Rows are points. Examples show where two turns around zero, p and q, send a point. Write where each new point lands after one turn and then the other. Backwards means that the second turn is done in reverse. Each puzzle has new turns, and all numbers are rounded.
In the rows, 128 means zero.

Turn p:
[159 133] -> [116  99]
[ 65 150] -> [180 169]
[160 101] -> [ 88 116]
Turn q:
[ 56 119] -> [66 90]
[135 142] -> [129 144]
[190 141] -> [179 165]
[103  99] -> [117  91]
[157 140] -> [149 151]
Where do these land?
p, then q backwards: [ 94 150] -> [168 128]
p, then q backwards: [189 152] -> [90 75]
q, then p: [ 86 122] -> [128 170]
p, then q: [143  87] -> [ 85 119]

Turn p:
[101 112  87 126] -> [ 96 148 125  92]
[137 146 119 100] -> [153 152 123 122]
[151 170 162 167] -> [162  74 104 148]
[194 155  88 166] -> [179  80 144  73]
[ 55  92 174  88] -> [ 68 179 115 191]
[129  92 138 121] -> [109 135 157 142]
Turn q:
[ 93 142 120 116] -> [151  98 114 123]
[126 140 117 126] -> [144 130 127 126]
[154  99  99 124] -> [128 148 143 170]
[208 167 198 103] -> [ 96 164 207  58]
[106 158 150 163] -> [126 131  91  87]
[159 101  71 123] -> [148 158 143 186]
[ 50  90 141 141] -> [104  67  71 145]
Where do these land?
p, then q: [102 135  90 102] -> [175 114 143 112]
q, then p backwards: [105 146 165 115] -> [135 127  98 166]
q, then p: [ 91  90 129 101] -> [ 80 108 156 125]
q, then p: [208 178 123 125] -> [200 135  92 177]
p, then q: [134  91 133 197] -> [ 78  80 112 161]

Turn p:
[ 97  45  76 113 132 143 136 130] -> [176 199 171 144 114 163 118 122]
[136 138 108  61 122 141 189 150] -> [124 168 105 158 200 141 106 153]
[133 139 157 161 114 136 118 114] -> [128  84 125 109 114 137 137 127]
[138 176 106 141 150 120 113  70] -> [102 105  96 173  81 116 149 143]
[138 146 128 157 114  80  99 124] -> [137  96 121 125  98  81 116 114]
[166  99 128  95 110 144 184 135] -> [159 133 139 154 196 148 130 146]
[159 142 119 181 172 150  76 126] -> [ 82  99 179 130  79 111 157 138]
[107 157 169 157  87 127  31 139] -> [123  94 116  35  69  93 128 147]
[ 68  70 123 106 118 146 182 139] -> [164 182 128 123 153 195 103  97]
[133 174 112 109 139 108 204 155] -> [ 93 128  99 175 186 127  83 114]
[133 121 182 128 151 112  75 126] -> [121 120 129  82 115  96 180 107]
Turn q:
[ 75 175 100 181 116 133 133 130] -> [169 169  74 131 170 124 149 109]
[130  90 166  89 110 161 100 113] -> [ 81  73 140 161 129 147 124 128]
[ 88 134 178 129 165  96 171 150] -> [106 138 151  71 179  96 119 101]
[157 167 128 157  85 135 153 159] -> [181 144 150 162 144  91 142 142]
[143  78 105 155 154  96 121 126] -> [117 145 108 109  88 119  74 134]
[186 159  94 185 114 145  80  87] -> [204 101  77 149  91 140 126 174]
[147  84  93 129 154 125 110 114] -> [113 129 109 122  72 141 101 127]
[181  82 148  89 126 119 169  77] -> [129  92 197 122  99 167  76 121]
[ 86 181 171  91 100  83  99 164] -> [ 91 148 142 117 202 122 175 182]
[ 98 125  83  84 111 175  90 147] -> [ 88 141 104 175 104 153 185 115]
[117 133 142 120 173 141 179 140] -> [129 127 154  89 130 108 138  76]
Where do these land?
q, then p backwards: [160 175 146 123 171 147 131 127] -> [152 105 173 145 109 124  86 112]
p, then q backwards: [122 111 104 207 150 127 154 122] -> [156  81 127  93 113 171 163  99]
q, then p: [173 182 170 110 126  65  93 158] -> [103 158 145  92 209  92 103  89]
q, then p backwards: [ 91  94  75 133 124 142 101 176] -> [ 93 164 100  94 183 103 121 104]
q, then p backwards: [143  95 177 153 148 156 178 157] -> [151 128 132 170 132  62 122 173]
q, then p: [ 93 111 133  99 154 150 127  97] -> [141 156 115 134 110 178 146 140]
p, then q backwards: [ 92 151 119 106  74 112 171  77] -> [117 124  95 193 109 140  89  77]
q, then p: [145  81  96  51 115 138 102  97] -> [140 113 131  66 115 204  99 148]
p, then q backwards: [132 152 132 172  90 113  94 140] -> [174 104 156 145 169 128 121 121]
